Each row of a before or after table is a point. One or more steps were done to the points. Then noise was added and the rows were shuffled. The steps act on columns, c1 being the first. What was done? A step turns or swaps two columns, mirrors them in a line or flattens them onto one, adds a multiple of one to another, or multiplies or shifts one. Angles are multiples of 10 degrees, from the lower column toward the higher: turns from -170 to 170, lines from 10 to 170 but not 90. Use the fewest steps. Two steps may share a column if one is a turn and the other turns, adds or multiplies; they go together, in the order done. Otherwise the lowest column goes first.

Before, 8 rows:
.35 -.42
-.33 .53
.12 -.10
.68 .21
-.21 .22
.46 .12
.22 -.37
-.03 .06
After (8 x 2):
.46 .20
-.08 .05
-.88 .54
.78 -.44
.56 -.35
-.45 .22
.22 -.14
.33 .10
Steps: add -1 times c2 to c1

Before (12 x 4):
-.61 -.06 -.08 .16
.08 .06 -.06 .14
.06 -.03 -.05 .13
.05 -.09 -.12 .19
.05 -.09 -.07 .23
.20 -.06 -.05 -.18
.09 .06 -.14 .19
.23 .01 -.52 -.25
.02 .16 -.04 .17
.18 .09 -.02 .11
.20 -.16 -.14 .22
.16 -.01 -.18 -.14
After (12 x 4):
.21 -.18 .08 .05
.14 .10 -.04 -.10
.27 .19 -.11 -.05
.07 .22 -.05 .04
.34 .11 -.01 -.25
.94 -.21 -.47 .13
.38 -.14 -.11 .06
.14 .15 -.02 -.03
.22 .11 -.12 -.16
-.27 .11 -.58 -.12
.14 .14 .14 .03
.13 .16 -.05 -.21
Steps: multiply c3 by 2; turn c1 and c3 by 50 degrees; mirror c2 and c4 in the line at 30 degrees

Before (11 x 9):
.00 .03 .57 .19 .21 .01 .06 -.10 .16
.21 -.30 -.22 .02 -.02 -.28 -.12 -.28 -.38
-.20 .03 .10 .00 -.70 -.04 -.17 -.14 -.04
-.31 -.30 .06 -.43 -.02 -.30 -.14 -.04 .38
-.59 .19 -.54 -.25 .05 -.23 -.33 .19 .17
-.02 .01 -.07 -.33 .12 .08 .15 .16 .25
-.43 -.24 .04 -.14 -.42 -.33 .21 .18 .10
-.04 -.14 .10 .17 -.27 -.23 -.13 .06 .16
.08 .34 -.24 -.49 .16 -.22 -.16 .27 .36
.18 .50 .23 -.02 -.38 -.19 .13 -.11 -.32
-.03 .04 .64 .01 -.26 .04 -.38 .18 -.11
After (11 x 9):
.02 .09 .30 .04 -.22 -.33 .19 -.58 -.12
.17 .14 .08 .08 -.22 -.21 -.21 -.05 .01
-.43 .02 -.52 .45 .92 -.40 -.18 .25 -.09
.07 -.47 -.03 -.19 -.65 -.01 .12 -.33 .40
-.43 -.07 -.51 -.21 .02 -.24 -.34 -.12 -.15
-.50 .22 .22 .13 .46 -.26 -.42 .10 -.09
-.08 -.12 .15 .20 -.41 -.15 .06 -.03 -.02
.09 .06 .19 -.15 -.33 -.27 .20 .43 .40
.21 -.10 .39 .05 .20 .05 -.12 -.41 -.07
-.36 .06 -.14 -.08 .13 .18 -.20 -.07 -.15
-.28 .29 .07 .36 .21 -.03 -.33 -.04 .24
Steps: add -1.5 times c1 to c5; turn c1 and c4 by -70 degrees; turn c2 and c8 by -140 degrees; turn c3 and c8 by -50 degrees; turn c6 and c7 by -60 degrees; turn c7 and c9 by 130 degrees

Before:
.31 -.37 .13 -.05 .15 .15 -.23 -.15 .04 .28 -.10 .09
.13 .04 .21 -.15 .30 .26 -.18 -.09 -.24 -.35 -.23 -.05
-.27 .23 -.02 .32 .14 -.08 .09 .19 .32 -.33 -.05 .31
-.27 -.34 .21 -.28 -.04 -.39 .29 -.11 -.15 -.09 .09 .06
.12 -.14 -.15 -.31 -.17 .03 -.01 -.11 .24 .18 -.11 -.13
.23 -.14 -.33 -.05 -.15 -.21 .12 .15 .20 -.24 .12 -.34
.05 .30 -.28 .06 .35 .01 .02 .23 -.27 .08 .05 .11
-.14 -.22 -.41 .16 .17 .26 -.21 -.13 .27 -.02 .04 .20
-.07 -.04 .17 .14 -.20 -.25 -.16 -.12 -.38 -.34 -.31 -.09
-.03 .35 -.03 .18 -.11 -.01 -.33 .14 .07 -.42 .14 -.08
.05 .38 .00 .26 -.17 .25 .24 .30 .12 -.41 .18 .26
.12 -.16 -.31 -.01 .16 -.12 -.14 -.37 .21 -.11 -.01 .26
After (12 x 12):
-.05 .23 -.23 .08 -.12 -.08 .06 .07 -.47 -.27 -.32 -.16
-.16 .02 -.03 -.01 .42 -.30 -.29 .10 .14 -.50 .12 -.21
.18 .38 .44 .02 .12 -.07 .02 .18 -.23 .82 .05 .09
-.13 -.13 .27 .03 .24 -.12 .29 -.36 .15 -.50 -.05 .10
-.33 .66 .17 .11 -.05 .22 .12 .19 .18 .45 -.03 .29
.23 -.80 .11 -.05 -.21 -.18 .22 -.07 .16 -.82 -.10 -.09
.37 .33 .20 -.03 -.30 .04 .10 .04 -.08 -.08 -.22 -.16
-.06 -.39 -.12 -.12 .18 -.07 -.09 -.05 .24 -.26 -.10 -.08
-.07 .86 -.09 .08 .04 .03 .19 .05 .05 .72 .13 -.26
-.01 -.33 .30 .06 .31 .24 .30 -.14 .28 -.56 .04 .02
-.34 -.45 -.13 -.09 -.19 .04 -.19 -.15 -.37 -.92 .12 .23
.18 .93 -.18 .09 .07 .06 -.04 .24 .21 .80 .16 .31
Steps: turn c1 and c6 by -60 degrees; turn c1 and c9 by 30 degrees; multiply c2 by 3; turn c2 and c10 by 60 degrees; turn c3 and c5 by -110 degrees; multiply c4 by 0.4; mirror c7 and c12 in the line at 70 degrees; add -0.5 times c11 to c8

Before:
.26 .11 .33 .30 .03 .23 .39 -.46 .45 -.21 -.15 .19 -.22 .51 .34 -.08 -.40 .49
-.34 .53 .54 .07 -.60 -.20 .11 .11 -.58 .48 .39 .49 .01 -.71 -.13 .10 .33 -.48
-.21 .36 -.08 .59 -.09 .17 .11 .15 .84 .33 -.48 -.70 -.25 -.42 -.18 -.29 -.13 .00
.64 -.52 .10 -.04 -.29 -.64 .28 .25 -.32 -.13 .03 .94 -.45 .22 .57 -.71 .04 -.09
.62 -.29 .55 -.66 -.09 -.23 .56 .29 -.47 -.35 .07 .22 -.45 .46 .47 -.61 .01 .20
.58 -.31 .11 .12 .32 .10 .89 -.68 .10 -.26 -.04 -.10 .05 -.13 .47 -.16 -.16 .18
.60 -.38 .25 .01 -.34 -.56 .71 .31 .11 -.86 .16 .27 -.84 .41 .25 -.29 -.18 -.19
.13 .54 .35 -.22 -.60 -.15 -.32 -.25 .15 .34 -.08 .17 .26 -.52 -.45 -.01 .28 -.67
.47 .16 .64 -.34 -.60 -.32 .42 .25 .11 .34 -.01 .69 -.33 -.57 .16 .07 .38 -.10
-.25 .23 -.22 .07 .20 -.22 .24 -.21 .58 .54 -.22 -.35 .18 -.11 -.10 .53 -.22 .05
-.03 .35 -.41 .22 -.05 .40 .01 .11 .23 .23 -.62 -.02 -.40 -.49 -.51 .35 -.15 -.12
-.17 .13 -.40 .32 -.54 .61 .04 .09 .65 .46 -.34 -.51 -.11 -.14 .10 .39 -.04 -.37
After:
-.36 .46 .38 .12 -.04 .01 .69 -.29 -.56 .48 .65 .45 -.05 .18 .30 .07 -.06 -.72
-.26 .30 -.24 .22 -.29 -.15 .21 .18 .58 .51 -.20 -.36 .20 -.12 -.13 .44 -.09 .16
.26 .04 -.04 .13 .29 .34 -.31 .59 .45 -.20 .32 .23 -.31 -.65 .01 -.04 -.36 .47
.02 .28 -.63 -.04 -.48 .35 .46 .04 .23 .15 -.43 -.05 -.43 .18 .14 .27 .09 -.16
.17 .57 -.13 .00 -.28 -.28 .28 -.18 .10 .39 .32 .19 .30 .58 .35 -.01 -.38 -.88
-.15 .21 -.31 -.18 .36 .67 .16 -.02 .61 .46 -.40 -.47 -.11 -.03 .23 .35 .06 -.54
.64 -.27 .20 -.30 .46 -.49 -.17 -.14 -.44 -.33 .56 .20 -.48 -.81 .03 -.57 .23 .24
.52 -.48 .17 .35 .36 -.31 .03 .06 .09 -.87 .20 .27 -.83 -.83 .08 -.35 .37 -.29
.58 .19 .02 -.10 .34 -.47 .69 -.42 .07 .33 .69 .65 -.40 -.18 .37 .10 .07 -.35
-.22 .36 -.61 .35 -.10 .53 .44 .06 .91 .31 -.05 -.76 -.21 .14 .10 -.29 .19 -.05
.62 -.57 .07 .34 .67 -.58 -.05 -.12 -.26 -.07 .09 .94 -.45 -.35 .03 -.70 .22 -.08
.58 -.33 -.11 .04 .34 .16 .58 .31 .11 -.26 .07 -.22 .10 -.69 -.27 -.12 -.57 .37
Steps: swap c3 and c11; turn c4 and c6 by 40 degrees; turn c5 and c15 by -110 degrees; turn c15 and c18 by -30 degrees; mirror c7 and c14 in the line at 150 degrees; turn c8 and c17 by 110 degrees

Before (13 x 32):
-.11 .23 .33 .66 .36 -.14 .31 .21 -.35 .19 .20 -.17 -.27 .26 -.06 .21 .57 .66 -.40 -.52 .01 -.10 -.07 -.29 .00 -.25 .42 .02 -.34 -.37 .01 .36
.27 .26 .28 .35 -.28 -.09 .22 .09 -.34 -.04 -.03 .07 -.24 .18 .18 .16 .20 .56 -.23 -.38 -.11 -.41 -.07 -.40 -.09 -.29 .14 -.19 -.34 .20 -.19 .27
-.15 -.13 .34 .31 .09 .21 .02 .16 -.28 -.16 .15 -.04 -.52 .47 .22 -.07 .19 .94 -.52 -.07 -.48 -.21 -.26 .00 -.14 .08 .47 -.02 -.46 -.22 .23 .41
-.03 -.05 .14 .77 -.01 .37 .32 .25 -.37 -.33 .08 .08 -.50 .40 -.15 .17 .19 .58 -.11 -.54 .03 -.22 -.22 -.35 -.20 -.40 .54 .11 -.38 -.31 -.14 .15
-.07 .41 .31 .15 -.18 .00 .32 .79 -.09 .17 .00 .51 -.20 -.25 .03 -.35 -.16 -.14 -.16 .24 -.14 .36 .50 .54 .14 .17 .29 .31 .33 .11 -.40 -.16
-.30 -.22 -.27 -.15 .18 .17 -.12 -.42 -.15 .08 .24 -.08 -.03 -.13 -.31 .24 -.22 -.02 -.19 .25 .07 -.06 -.26 -.20 -.12 .19 -.26 .04 .10 -.04 -.33 .26
.11 .11 -.14 -.24 .00 .07 .07 -.22 .07 .21 .18 .09 -.45 -.10 -.11 .32 -.24 -.22 .14 .26 -.06 .18 -.28 -.20 -.21 .55 .25 -.14 -.28 .04 -.01 .38
-.36 -.30 -.32 -.17 .07 .05 .21 -.30 .06 -.03 .28 -.44 -.37 -.31 -.13 -.01 -.23 -.14 .26 .21 .03 .07 -.11 -.24 -.26 .25 -.32 -.13 -.24 .20 .22 .16
-.03 -.31 .05 -.01 .28 .02 -.18 -.16 .27 .12 .04 -.22 -.17 -.24 .02 -.26 -.43 -.15 -.01 .28 .22 .00 -.23 -.41 -.17 .36 .15 .10 .06 .06 -.02 .33
.01 .56 .61 .31 -.08 .12 .31 .64 -.22 -.01 -.46 .70 -.24 -.16 .10 -.45 .00 -.12 -.39 .23 .02 .42 -.03 .39 -.22 .17 -.12 .00 -.04 -.02 -.13 .15
-.32 -.30 .11 -.54 .13 .10 .32 -.14 -.14 .06 .05 -.37 -.32 -.21 -.05 .08 -.21 -.21 .20 .33 .02 -.12 -.39 -.17 -.06 .35 .01 .39 -.29 .08 -.31 .37
.03 -.22 .41 .31 .28 .32 .01 .08 .05 -.02 .21 .18 -.21 .25 .16 .04 .28 .61 -.33 -.45 .30 .08 -.04 .26 .02 -.17 .32 .03 -.52 -.07 -.07 .16
.19 -.30 -.19 -.23 .33 .35 -.09 -.03 -.04 .25 -.30 -.31 -.16 -.42 -.05 .00 -.25 -.15 .06 .02 -.14 .21 .00 .07 -.33 .17 -.14 -.11 .05 -.05 -.16 .42
After (13 x 32):
-.36 -.32 -.14 .01 .09 .05 .22 .19 .13 -.04 .27 -.42 -.35 -.29 -.12 -.02 .32 -.14 .25 .22 .45 .07 -.10 -.25 -.25 .25 -.34 -.11 .05 .18 .00 .15
-.15 -.13 -.26 .02 .09 .22 .03 -.42 .17 -.14 .16 -.01 -.52 .46 .21 -.06 .17 .93 -.52 -.08 -.85 -.21 -.26 .01 -.14 .09 .57 -.02 .47 -.21 .03 .40
-.05 -.04 .08 .39 .00 .38 .33 -.54 .21 -.33 .08 .08 -.51 .40 -.14 .15 .11 .58 -.10 -.53 -.18 -.21 -.21 -.33 -.21 -.41 .86 .11 .41 -.32 -.32 .14
-.12 .21 .18 .35 .38 -.14 .31 -.43 .21 .18 .19 -.17 -.24 .26 -.06 .20 -.21 .66 -.42 -.49 -.45 -.09 -.07 -.29 .02 -.22 .70 .03 .65 -.40 -.18 .35
.00 .54 .32 .33 -.08 .13 .32 -.74 -.13 -.03 -.47 .70 -.23 -.16 .10 -.46 .03 -.12 -.40 .23 -.82 .43 -.01 .38 -.22 .15 .04 -.01 .02 -.03 -.32 .14
-.04 -.31 .23 -.08 .29 .01 -.18 .22 -.16 .10 .03 -.23 -.18 -.23 .02 -.25 .30 -.15 -.02 .27 .09 .01 -.23 -.40 -.18 .36 .13 .10 -.32 .06 -.21 .32
.13 .11 -.14 -.34 .00 .07 .07 .09 .04 .23 .18 .10 -.45 -.08 -.11 .33 .38 -.23 .15 .26 .16 .18 -.27 -.17 -.23 .54 .11 -.14 .06 .03 -.22 .38
.19 -.33 -.22 -.12 .34 .35 -.09 -.04 .05 .25 -.28 -.31 -.16 -.44 -.04 -.02 .16 -.16 .05 .04 .15 .21 .01 .05 -.33 .17 -.25 -.12 -.19 -.05 -.36 .41
.03 -.22 .45 .10 .28 .31 .03 -.11 -.09 -.01 .20 .19 -.22 .25 .16 .05 .11 .60 -.33 -.46 -.33 .10 -.04 .28 .03 -.17 .46 .03 .54 -.07 -.28 .15
-.07 .42 .03 -.02 -.19 -.02 .31 -.79 -.31 .16 -.01 .51 -.23 -.25 .02 -.34 -.09 -.15 -.15 .24 -.53 .37 .52 .55 .14 .17 .34 .31 -.36 .13 -.60 -.17
-.31 -.31 .05 -.44 .12 .11 .29 -.05 .18 .06 .06 -.37 -.32 -.20 -.04 .09 .36 -.22 .23 .32 -.13 -.10 -.38 -.17 -.06 .35 -.24 .37 .09 .07 -.51 .37
-.29 -.21 -.06 .00 .19 .17 -.12 .27 .34 .08 .23 -.06 -.02 -.11 -.31 .23 .11 -.01 -.17 .24 .42 -.07 -.26 -.20 -.12 .20 -.30 .03 -.23 -.05 -.53 .24
.26 .27 .04 .23 -.28 -.10 .23 -.33 .24 -.04 -.03 .08 -.25 .17 .16 .17 .07 .54 -.24 -.38 -.47 -.42 -.07 -.41 -.07 -.31 .29 -.19 .37 .19 -.39 .27
Steps: turn c3 and c21 by -60 degrees; multiply c21 by 1.6; turn c4 and c27 by 30 degrees; turn c8 and c9 by -150 degrees; add 0.3 times c13 to c8; turn c17 and c29 by 140 degrees; shift c31 by -.20
